Each point is reached from the start by the listed moves, each made once or not at all, plus a little noise. Say if it took an odd or an even number of moves. Then give how often each move was made.

Moves:
(1): [ -3  -4 -19 -55]
(2): [10 66 72 15]
Start: [ -6 -48  -9  -7]
Points:
[ -9 -51 -30 -63] => odd (1, 0)
[ -5 -50  -8  -6] => even (0, 0)
[  1  10  43 -45] => even (1, 1)

Moves:
(1): [ 59 -14 -16  25 -14  17 -16 -21]
(2): [ 15  62   0  11   3 -40  10 -32]
(3): [-25  -5  -1   4 -28 -11  18   4]
(4): [  7  19  -7  30 -46  20  24  42]
(5): [-10  16  27  13  16  10 -15  -1]
(6): [-13  41  23 -13   4  67  -9 -16]
Start: [-15 -13  -9  -2  -5  -8   2  -3]
Points:
[ 54  95  -8  49 -58  59  10 -30] => even (1, 1, 0, 1, 0, 1)
[ 21  71  -4  24 -40  26   5 -67] => even (1, 1, 1, 0, 0, 1)
[ 21 -32 -28  24 -48   1   3 -21] => even (1, 0, 1, 0, 0, 0)
[-51  -2  17  16 -16 -10   5   1] => even (0, 0, 1, 0, 1, 0)
[-34  63  33  29 -30  91   2  21] => odd (0, 0, 0, 1, 1, 1)
[-43  16  11  44 -63  11  27  40] => odd (0, 0, 1, 1, 1, 0)

Moves:
(1): [31  0  3 24  4 -9  7 -1 -3  5  0]
(2): [  9  33  18 -19  23  -3 -15  36  17 -23 -14]
(3): [-26   6  15  15  -2 -12 -19 -42  13  -7  20]
(4): [  7  24   1  -7  30  27 -24  -8  -9   8   1]
(5): [ -8  -1  39 -12  19  18  14  19  -9  -6   0]
(6): [ 22  -5  -2 -34 -14  -2 -27  20  -9  -7  35]
(7): [ -9   9  11  19 -27   5 -17  10   2   8 -12]
(8): [-20 -33   3  35  17 -32   3  14  13  -3  12]
(9): [ 10 -22 -13 -13   3   8   9 -17  46   9  -6]
Start: [ 17 -16  15  43  -1 -24 -16  22  -3 -25   3]
Points:
[ 49   9  36  37  18 -21 -75  -4 -11 -30  58] => even (1, 0, 1, 1, 0, 1, 0, 0, 0)
[ 51 -12  65  42 -19 -13 -37  70 -21 -26  27] => even (1, 0, 0, 0, 1, 1, 1, 0, 0)
[  3 -24  87  95  34 -48 -34  40  77 -44   3] => odd (1, 1, 1, 0, 1, 0, 1, 1, 1)

Moves:
(1): [-2  6 -3  4  9  3  4  3 -6 -7 30 -9  1 -7  7  3]
(2): [ 15  16  -2   6   2 -14   2  17  23  15   4   1  11   5   5   6]
(3): [ -6  -9   6  -5   2  -3 -14  -9  -5   2  11   6  -3  -5  16  -5]
(4): [-13  16 -10  11  -1  -1  -8  -4   2   6  -4   7   7  -7  -3   1]
(5): [  1   6   5   0   1  33   6   2 -21  -3  -9  -6   0  -7 -20  17]
(6): [ 11 -15  11 -12  -8  -2   5 -13  -8 -11  13   7   3   1  -9  -4]
(7): [  0  -5   9  -5   0 -17   5  -9   1   2  11 -11  -3  18   5  -4]
(8): [ -7  -4   8 -26  -7  25  25   4 -13   1  19  -8   0  -1  21   2]
(9): [  6 -10 -13   3   5 -10 -10 -10   2  -4   5   1   9  -6  15   3]
(10): [ -6   3  -8  -3 -13  -2 -22  -3 -20 -15   8   5   2 -18   5   1]
(11): [ -6  11  -9  -5  13 -26   0  -6   6   8   2  -9 -11   3 -11   6]
(12): [ -5 -23  11   2 -10   0   5   1 -15   0  -7   8   0 -10  -1  -1]
(13): [-12  16  23  -7   8  -6  11   9   0 -16  13 -13  11   6 -13   2]
(14): [ 8 -3 -4 -1  5  4  7  2 -9  0  2 12 -1  6 16  0]
Start: [  1  -5   2  14 -10 -10 -11   3 -15  -8 -12  -1  -3   0 -10   8]
Points:
[-16  15  16   4 -15 -19 -23   8 -35 -40   8  -9  10 -11 -17  11] => even (0, 0, 0, 0, 0, 0, 0, 0, 0, 1, 0, 0, 1, 0)
[ -7 -28  34 -28 -13   6  39 -15 -70 -18  47 -30 -11  -3 -19  29] => odd (1, 0, 0, 0, 1, 1, 1, 1, 0, 0, 1, 1, 0, 0)
[  8  22   3   0   6 -67 -21   1 -18 -39  63 -19  23 -15 -12  27] => odd (1, 1, 0, 0, 0, 1, 0, 0, 1, 1, 1, 0, 1, 0)
[-35 -10  42 -12  -5  -6  24   0 -60 -21  63  -9  10   0  38   7] => even (1, 0, 1, 1, 0, 0, 1, 1, 0, 0, 0, 1, 1, 1)
[-41  -6  42 -20 -25  22   2  -5 -95 -32  32  -2  11 -18  15  22] => odd (0, 0, 1, 1, 1, 0, 1, 1, 0, 1, 0, 1, 1, 1)
[ -3 -24  10   5 -12 -52   3 -25 -38  -4   5  13  -7  10 -13   8] => even (0, 0, 0, 1, 0, 1, 1, 0, 0, 0, 1, 1, 0, 1)
[-34  21  35 -11   5 -50  18   9 -22   1  67 -29  11   2  16  19] => odd (1, 1, 1, 1, 0, 0, 1, 1, 0, 0, 1, 1, 1, 0)
[ 15  -8   5  25 -14 -19   4   9 -28  -6  27  24  18 -12   4  14] => even (1, 1, 0, 1, 0, 1, 0, 0, 0, 0, 0, 1, 0, 1)

Moves:
(1): [ -9   1   6   3  -5   9 -13  -8  -4  15   1  13  -9   5  -6  -4  -7   5
 -18   4  12  -3   1   9  -2]
(2): [-12   8 -11  15 -18   3   5  -8  15  23 -31  12  13  -2 -16   4 -22 -23
  -3   0   0 -19 -26   5   4]
(3): [  7  11   1   3   3  16   2 -13   2   4   8   7  -3  -7 -14   9   9  -2
  11  -2  13 -13  -3  -6 -12]
(4): [ -3  13   4  13 -10  -5  13  -4 -13   2   2  -1   7   7   3  19   3   4
   1   9  -9   4   6  -5   6]
(5): [ 11  -5 -20  25  10  55 -18   0  10   7  -3  32   7   3  13   2   5  40
  17  -2 -13  14 -23  11  -5]
(6): [-17  -4 -14  14  -6   0   5  14   3  11   0   2   2  -4   2  -6   7   0
 -13   7   1   9  -9  -6   7]
(7): [  1  15  -1  13  10  -1  10  -9 -15 -10  -1  -6  -3  -8   2  16 -13  -3
  -1   0 -11   6   0  13   2]
(8): [-14 -14   0   0   1   9  18   3   0 -10  -2   7  -4   3 -14  -5   4 -14
   8  -4  -9  -4   1 -12   1]
(9): [ -1   5   4  -4  11  -9   3   6  13 -16   1   6   7  10   0  -4   4  -7
   2   1   5   3   2  -3  -6]
(10): [-12  20 -18  14   6   4  24  -3   9 -11  -9 -19  -5  -7  -8  -3 -16  -9
  -1  12  -4 -26 -13  14 -12]
(11): [-15  21   1 -35  -6   9  -8  -7  11   2   0   5 -10  -8  -1   0 -26  -4
  -7   2   8 -28  -2   6  -1]
(12): [  6  -3 -23  -5   0  17   5 -18  15 -18   4   6  -9   6   5  12  -7  -1
  14  -9  -4   1 -13   0 -18]
(13): [ -3  17  -3 -11 -13   1 -22  12   1   9  14  24 -13  -3 -16 -10   5  28
  21  -2   3   0 -14  -1 -13]
(14): [ -2 -11   4  -9  -4  -4  -2   7   1  -7 -11  -8   0   9   6  -5   1 -10
  -2  -2   8  11  -3   0   3]
(15): [ 14  -5  -6  -7  -3   7   0  19   5  11  -2   1   8  17  -5  -8   9   5
   6 -25   5   6  10   7  -7]
(16): [  7  12   2  18  11  -7  17  -4   1 -13   5 -16 -17 -11  12   1   2  -8
  -9  -8 -22   1   5  -7   8]
(17): [  6  -3  20  -6  13   1   8  -8  10  -7  13   1  -6 -20   0   2   2   1
  15 -18  10   6   5 -13 -16]
(18): [ -8   0 -15  -2   8   2  -2   6   1   0  -2   3  16   6   4 -11  -5   2
  23  -7   2  -4   2 -24  -2]
(19): [  2   7 -26  20  -5  17  10  11   6  -8  -9  -2  -7  -1   2  21 -16  17
   8 -10  -7  -8  -5 -11  10]
(20): [  6   2   9 -14   1   7 -16   2 -12  10  -2   1   6   6 -17   3   7  24
  -5   3 -10   8 -17   4  -2]
(21): [  4   2 -13   4 -12   5   0  15  -8  12  -3  -2  -2  -4  -3 -12  -6   6
   2  12  -3   5   7  -4  -6]
(22): [-26  20  -9 -19 -10   5  -9 -11  14  -3   3 -12 -14  -3 -21  11 -10 -14
  14  25   8 -23   4   4 -22]
(23): [ -6   5  -2 -26  15 -12   1 -12  -5 -23 -22 -15   9   4   6  -9  13  -1
  -5  -9  -6   0   9  15 -11]
(24): [ -2   2   8  14   6   6   6 -28  18   4   8   1 -13 -15   3  -2   5  -4
   2   1  18   0   4   5  24]
Start: [  1  -2 -12   2  11 -14 -18   1  -1  12   0   8   5 -10  -2 -15 -17  10
  19   5  -9   7   3 -11   4]
Points:
[-58  47 -55  37  -5  85 -12  -6  58  29   8  63 -26   4 -60 -23   2  34
  69  25  30 -15 -35   3 -34] => odd (1, 0, 1, 1, 1, 1, 0, 1, 1, 1, 0, 0, 1, 1, 1, 0, 0, 0, 0, 0, 0, 1, 0, 1)
[-26   5 -73   7  26  95 -25   0  49   5   2  50  -6  28 -36 -20   3  32
  67 -15 -16  12 -41 -34 -54] => odd (1, 0, 1, 0, 1, 1, 0, 1, 1, 0, 0, 1, 0, 1, 1, 1, 0, 1, 0, 1, 0, 1, 0, 0)
[-26  43 -71  36  34  -4  24  21 -18   4 -31 -33   6 -11   2 -50 -33   8
   2 -11 -34   0  17   5 -18] => odd (1, 0, 0, 0, 0, 1, 1, 0, 0, 1, 0, 0, 0, 0, 1, 1, 0, 1, 0, 0, 1, 0, 1, 0)

Moves:
(1): [  4  -6  10 -21  14  -4   8   1 -17 -22  -4   9  -7   2  16  11   0   5
  -4   5   1  16   8  12  11  -7 -13]
(2): [ 13   6   4  13   3  11  -8   9  15  12  16  -1  -2  13  -8   9  16 -10
   4   5 -10  -4   2 -11   5  16 -17]
(3): [ -3  11   5 -13   3  15  -8   2   3  -7   3  -1 -11 -12   6  -4  -4   2
   3  -5 -13  -8  11 -11  20 -10  -3]
(4): [-18 -11   8  20 -15   8   1   3   1   1   7  -2  -1 -15 -23  -4  14  14
   9  -1   5   0  -3 -12   0  19   1]
(5): [ -2 -18 -19   2  14   7   8 -18  11  -6   2   6  12   8  27   5   4   1
   3  20   2  29  12   2 -11 -11  15]
(6): [ -1   5 -15  -1   9  21 -23 -14 -14 -16   8   7   8  -6  -2  12  -9   4
   1 -16  20 -37  -4  -1  -7   3  -6]
(7): [ 22  12   6  -4 -15  21  19  -1 -19 -10  -4  24  -1  -6  20 -19  14  -4
   9  -6  -6   3  16 -11   0 -33 -18]
(8): [ -1  -3 -11   3   5   5 -21   5   7  -7  -7 -27  -7   2  -2  14 -12 -10
   2   6  -2  17  -7 -10   1 -10   4]
(9): [  4   2   3 -12  -9   8  12  -5   5  -1  -6   5  10  -2   4  -9 -10  -5
   5 -13  -5   7   8  13  -9   4   1]
(10): [  9   5   6   3 -17  10   5  -4  21  11  -7   9   0 -27  11 -11   7 -13
   5   4 -25  17   3  -6 -10 -10  11]
(11): [  4 -10 -18  -6 -11  -9 -10 -19   1  10   0   1   5  16  -5  14 -13  -9
  -5   2  -3  -6   1  17  -3  11   0]
(12): [ 10 -19  -3  17  13  10  -1   4  -6  20  -7  11  -3  -6  -4  -5   3  -5
  -1   4   4   7   6  -4 -13  -2   5]
(13): [ -4 -15  -4 -14 -14 -15   1 -11  -3  -7  -5  -8   5   2   4  -6  -7  -2
   0  -1   7  -7  -8  -4   4   9 -21]
(14): [ 1  2  9 14 -7 -1 -8  8  0 10 -1  4 -5 -3 -3  1  8 14 -2 23 13 -1 -5 -6
  1 -2  3]
(15): [-11   5   6   1 -29  22  -3 -22  -7 -26  -2 -11 -10   1  16 -16 -23  -5
  -2   2   1 -29 -20  -6  -2  19  -5]
(16): [  8  14   1   7  -3  -2   6  25 -11   8  -4   4   1   3  -8  -6  -7  -8
 -32  12  -2  -8  -6 -16  -3 -17   1]
(17): [ -1   3  -6 -19 -12   5   1  -3   9 -10  -6  -5   0  15  12 -13   7 -11
 -14   3 -13   7 -17   9  -1   5 -10]
(18): [ 16  16 -17   9  -2   9   9  39 -11   4   5   8  -2  -7  -4  -7   4  -6
 -20  -3  19  -1  -9  14 -12   2  23]
(19): [  1  12  -8  17   5   9 -11   9   1  -1  13  14   4   5  14   4  -2  -9
  -9 -11   4   4   3   0   1  -6   1]
(20): [-2 -6  6 -7  3 -5  2  0  8 -9  1  2 -6  3 -3  3  0  4 14 11  1 15 -7 -3
  5 -4  1]
(21): [ -5 -10   9   3   9  -9  15  14  -6 -12  -2  13  -5  -4   2   8   6  17
   5 -16  13 -16  14   9  -4 -24  -4]
(22): [  4   8 -11  10  -2   2 -12  12   3  -8  -6  -1  -7  -6  -6  -5   7 -12
   0  15   1  10   2   0 -10   0   6]
(23): [-10  -2  -9   2  -2   1  -7  19 -10 -16   6  -1  -1 -11   7  -4   4  15
  16   4   3  12  -7   9  -8   1   2]
(24): [  4 -14  -2   4   0   8  18  -3 -16  16  -7   5  15  -4 -12 -12  -4 -14
   7  10  13  -3   3  28  -8   6   1]
Start: [ -2  -3  12   4   1  20  -5  11   5  19  15  -3  -9 -23  17  -3   1  -4
 -20  14  14   1  -1   0 -11   6 -10]
Points:
[-12  -8   5 -16 -12  32  14  63 -16 -17  13  20 -10 -26  43 -33  -5 -11
 -28  20  27  -6 -17  26  -6 -35 -43] => odd (0, 0, 1, 0, 0, 0, 0, 0, 0, 0, 0, 0, 1, 0, 0, 1, 1, 0, 1, 1, 1, 0, 1, 1)
[  8 -40 -32  35  -5  92  -5  20 -69 -49   7  40   3 -36  80 -28 -31 -23
  -9  30  71 -15  -4  -6 -57 -62 -34] => odd (0, 0, 0, 0, 1, 1, 1, 1, 0, 0, 0, 1, 1, 0, 1, 1, 0, 0, 1, 1, 1, 0, 1, 1)
[-30 -11 -18 -11 -58  95 -56  -5 -34 -54   1 -15 -18 -44  28 -18 -34 -13
  -5  44  37 -16 -34  45 -24  40 -29] => odd (1, 0, 1, 1, 0, 1, 0, 1, 1, 0, 1, 0, 0, 1, 1, 0, 1, 0, 0, 0, 0, 1, 1, 1)

Moves:
(1): [ -3   2  -4  -1  -7   4  -3   5   1   5  -6   1  -2  11   5  -7   6   5
   7   6 -10   1   7  -4   3  -3]
(2): [  1  -1  12   1   4  -7  -8   2   4   4 -14  -3  -1  -1   4   6   2  -5
  -3  -5   1   7  -2   0   3  -7]
(3): [-12  -2  11  -5  -5   3  -5   3  -6   7  -1  -3  -3   4   0  12 -10   5
   2   4  -3   1   7   1  -1   7]
(4): [ -5  -6  -5  -3 -11   3  -6   4 -15  -2   9  -5  -7  -5  14   1   3 -11
   0   5   4  -6   3   6  -2   0]
(5): [  2   1   0  -7  -3  -2   0 -12  15  -1  15  -1   1  -7  -1 -16  -5 -10
   3   3   2   6  -8   7  -1  20]
(6): [  5  -3   0 -11   4   9   0   0  -2   1  -4 -17   3   6  11  -4  -4   3
  -3  -5   7   0  -6   0   1   0]
(7): [-2 -1  2 -1 -5  9  1 16  5 -1 -4 -3  9 12 -3 -1 -5 -7  1  4  7 -4 -5  5
  6  4]
(8): [  8  13  -8   0  -6  12  11   8   0  11  -3  -5 -12  -3   2  -4  -5  -3
  -6  -4 -13   4  -4  -4  -5  10]
(9): [  0   2  -1   1  -8  -9   5   6  10   4  -3   1 -11   3 -15   3  16 -13
   2 -10   7  -1  11   1  -7   5]
(10): [ -4  -1   1   3   8   5  -8   5   8  -8   8  -2   4   0  -1   5  -8  -6
 -12   3   5  13   7   5   0 -12]
(11): [-14  15   0  -8 -18   7  14  -1   6  14  10   5   1  -6  -2   2   4  -3
   2  10  -6 -15   0   4   3  -6]
(12): [ -1  -3  -2  -7 -11  10   2   3 -12   9   2   4  13  23  15  -7  -2   3
  -2 -11  -8  13   1   7   9   1]
(13): [ -2  15   6   2   7   3  -7   7  -2   7   6   4   4   9   0   1   5  -2
   7   1   5   4   1 -12   2   0]
(14): [  7  -1  -6  15 -20   2   0 -11  -3   7   2 -18   3   2   3 -11   0  -7
   3  10  12   1  -4   2  -1   7]
(15): [  2  -1  12   3 -14  -2 -10   5  10  -9   7   2   4  19   7  -3  -6  -2
  -1  -3  -1   0   2  13  -9  -3]
(16): [ 17   0  -6 -12   3  13  -2   3  -4  -3  -1  10  -2   0   5   5  -3  -6
   5   2  -3   1   6   2  -7  -4]
(17): [  9   1  -7 -16  -3  -3  -6  12  -3  16  -6  -8  -4   0   5  13   0  11
 -10   4  -5  -5   1  11  -1  -6]
(18): [ -9  -1  -4  12 -13   5  -1  -2   5  -6   8  13 -11   7   2  13  -1   2
  -7   7   2   2 -13   4   3  -2]
(19): [ -2  16 -23 -20  -2  -5   5   7 -12  -4  -5   5 -16   0  -7  -2 -18 -22
   2   5   5  10 -27  -6  -8  -2]
(20): [-11   8  -5   1   7  -9  -3   1   4   5 -17   0  11   6  -1   9  -4  -7
   0 -13  -1   1  -4  -5   6   8]
(21): [  7  -9   3  -4 -14   2  -5  -1   8  -9   9  22   7  -9 -18  12  -7  -8
 -21   0 -12   1  -3  -4 -11   8]
(22): [  2  -5   5  -1 -11  -7   3   0  10  -6   8 -10   5  -1   5  -2   8   4
   0  -6   3   0   8  -7   0   4]
(23): [ -4  12   5   0   3  -5   3  -4  -3 -11  -4  -2  -7   9   4   0   7  -3
  -2   8  14   3   4   4  -7   5]
(24): [ -4  18  -2   9   1  -4 -12 -10  -2   0   5  -3  -2  15  -6 -10  -6  -9
  -2   9   2   2  -2  -5  23   5]
Start: [-10   6   3  -6   1  -1   3  -2  -9   1  -4   5   5   6   8   2  14  -2
  11  -6  11   3   8  11   2  -3]
Points:
[-12  41 -11 -25 -58   5 -28  32  25 -10  13  15 -20  38 -12 -10 -15 -95
 -20   8   6  35 -16  25  -8  21] => even (1, 1, 0, 1, 1, 0, 1, 1, 1, 1, 0, 0, 0, 0, 1, 0, 0, 0, 1, 0, 1, 0, 0, 1)
[-26  36  21  12 -86  27  -6  24  30   9  32  -9   4  95  31 -17  13 -35
   7   4  30  44  22  34  -4  37] => even (1, 0, 1, 0, 1, 0, 1, 1, 1, 1, 0, 1, 1, 1, 1, 0, 0, 1, 0, 0, 0, 1, 1, 0)
[-12  47 -26 -37 -30  11 -10  32 -14  40 -24 -46  -2  39  30  12 -19 -19
   0   1  16  31  -8  -9  -2  12] => odd (1, 0, 1, 0, 0, 1, 0, 1, 0, 1, 0, 0, 1, 1, 0, 0, 1, 0, 1, 1, 0, 1, 0, 0)
[-13  38 -10 -52 -77  13 -28  -9  -4   0  37  -9 -23  19  26  24 -25 -67
 -33  49  40  26 -24  35  -5  15] => even (0, 1, 1, 1, 1, 1, 0, 0, 0, 1, 1, 0, 0, 1, 0, 1, 1, 1, 1, 0, 1, 1, 1, 1)
[-12  23  15 -43 -61  32 -17  55  21  30  12  14  34  76  13  15  12 -19
 -17  -9  -2   9  23  35  -3 -16] => odd (1, 0, 0, 0, 0, 1, 1, 0, 1, 1, 1, 1, 1, 0, 1, 0, 1, 0, 0, 0, 1, 0, 0, 0)
[ 13   8   5 -19 -58  11   8  -1   7  32   1 -17  -1  26  25 -12  16 -34
  13 -20  10  38  20  19  -8  37] => odd (0, 1, 1, 0, 1, 0, 0, 1, 1, 0, 0, 1, 0, 1, 0, 1, 0, 0, 0, 0, 0, 1, 0, 0)

Moves:
(1): [-16  -9  -7  -4 -14  13 -21 -11  -6  14  23  11  -4  11  15   2  -8   5
   4  -8   7  -4  -8 -10  -3]
(2): [-29   3  -4  30   1  -9   5  -4  -6   6 -12  -2 -13  12  -2 -14   9  -9
  -7  -6  -4  -1  -4 -12  16]
(3): [ -4   1  -7  -3   6 -18  -5  -3  -5   7  -8   4 -20  -1   3  -8   2   4
   7 -10   1   1   9  16  -1]
(4): [-17  14  39  11  10   2   5 -14  23   6 -19  10  -4  -4  -8   4  12   4
   8   4  -2  -8   5   2  11]
(5): [ -9  -2  -3   1 -11   3  11  -9 -13   3  -6  -7  10   5  -1  14  11  -3
   1   0  -5  -3   0  -5   4]
(6): [ 17   7   1  -8  -4   6   2   6  -9   6 -13  -2  12   4 -13  -4  -8 -14
   6  -1   0 -16   9   0   7]
(7): [ -8   0   6  -1   0 -10  16  -6  -1  -2   9   7   8   4 -15  -2   4  -5
 -14  11  -7  22 -14   2   9]
(8): [ 19 -12  -4   4   6  -1 -14 -23  -4  -2   3   5  -2 -17   6  -2   3  -3
 -12  -7 -14  -4   3   7 -15]
(9): [ -6  -4  -1   3 -15  -1  -1   5   7   3   4   0 -11  12   3   9   3   0
  -2  -3  -1   0  -1  -3   9]
(10): [  8  -8  12 -15 -15   6  -3 -10 -10 -11   3   3 -15  14 -11  -4 -31   2
   1  -2   4  -1  16  11  -9]
(11): [ -4  -3 -14  -7  -8  -2  -6   3  12  -1   8  -5   8  -1  -1   5   0   2
 -12   1  -3 -15   5   7  -8]
(12): [  0   1   2  -5  -5   0 -14  -4  11  -8   1 -10  -6   8 -14  18  -6  -9
   0   7  -4  14   3   0  -2]
(13): [ -8   5  -5  -1  -4  -8   0  -3 -12   8  -3  10  11  -1   7  -8   5   9
  -4  -2   7  14   6 -27  25]
(14): [ -3   5 -15   6  -6  -6   1   3  13  -2  -3   3  -1   5  -5   5   4   5
  -6  -1   5  -8  -7   6   0]
(15): [ 15   2  -8  -1  -1   8   5 -10  -2  21  24  -7  22   3  16   6  -9  17
   5   2   3  -2   5  -2  -4]
(16): [ 1  0  9  3  1 -9  0 11  2 -9  5 -2  3  4 17  2 -7 10  4 -9  3  8 -9  9
 -2]
(17): [  6  -1 -13  -7  -3   5  -3   1   6   2   9   5  -1  -3  -5   4  -7  16
  -3  -4  -9   0 -18   6  17]
(18): [  9 -15 -17  11   6  -2  -3  -1   0  13  -9  -7   7   8   3  -1   3 -14
   1   5   7 -19  13   1  -8]
(19): [-10  -5 -15   1  -3   5   6  -7   8  -2   6  -2  -8   4  -2   8   2  -8
   0  -7   5  -3  -2  -5   5]
(20): [-13   2   5  -7  -4  19  -3  -8  16   6   2  16   4  -1  26 -21 -14   5
   0  -3   2  -2   0  12  -8]
(21): [  5 -10   6  -7 -10  -6   0   2 -10 -24   3   0  -8  23 -10 -20  -3 -17
  12  11 -12 -20   1   4   1]
(22): [  6  -7   1   0   9   7  -7 -10  -3   1  -3  -1  -6  16  -6  -2   1 -10
  -3   0  -5  10  14   0 -12]
(23): [-10 -25  -3  19  -6 -13  14   5  17   3  17 -16   6  -6  -4   2   6   3
  22   1   0  19  12 -11  -8]
(24): [  1   0 -10 -12   7 -11  21  20   7  -1 -30   6  -7 -12  -5 -24 -13  -2
   3   1  -3  -1  -2 -11  -7]
Start: [ -4  -4   1  -2  -2   4 -11   6 -22  -8  23   1   5  17  -2  -8 -16   2
  -6   6  10  -6   2  -4  16]
Points:
[-10 -84 -58  -8 -50  -2 -60 -57   0   6  95   4  -5  86  36 -27 -66   2
  12 -14  19 -18  65  14 -32] => even (1, 0, 1, 0, 0, 0, 0, 1, 0, 1, 1, 1, 1, 1, 1, 1, 0, 1, 1, 1, 1, 1, 1, 0)
[-39 -13 -17 -27 -33  27  20 -24  16  13  18  25  15  58  11 -33 -26  15
  -1   6 -13 -33  11 -28  50] => even (0, 0, 0, 1, 1, 0, 0, 0, 1, 0, 1, 0, 1, 0, 1, 0, 1, 0, 1, 1, 1, 1, 0, 1)
[  0 -31 -43  -5 -12 -18 -18 -12 -21 -20 -19   6 -67  61 -45 -42 -29 -51
  -4 -12 -37 -25  12  -5  36] => odd (0, 1, 1, 0, 0, 1, 0, 1, 1, 0, 0, 1, 0, 0, 0, 0, 1, 0, 1, 0, 1, 1, 0, 1)
[-57 -27  11  40 -20  -2 -16 -72  12  42  43   9  13  59  13 -11 -16   2
  12 -14 -10  19  17  11   7] => odd (1, 1, 1, 1, 1, 1, 1, 1, 0, 0, 0, 1, 0, 1, 1, 1, 0, 0, 0, 1, 0, 1, 1, 0)
[-14 -32 -42 -30 -25 -41 -15   3 -27  12  45   7  19  63  15 -40 -47   1
   1  15  11  -8  11 -17  17] => odd (1, 0, 1, 0, 0, 0, 1, 0, 0, 0, 1, 1, 1, 0, 1, 1, 0, 1, 0, 0, 1, 0, 0, 1)
[-59  -2   1  35 -21  33 -44 -90  -1  44  28  28  15  55  35  -8  -5  15
 -19  -7   0  -2  17 -35  29] => odd (1, 1, 0, 1, 1, 0, 0, 1, 0, 0, 0, 1, 1, 1, 1, 0, 0, 0, 0, 1, 0, 1, 0, 0)
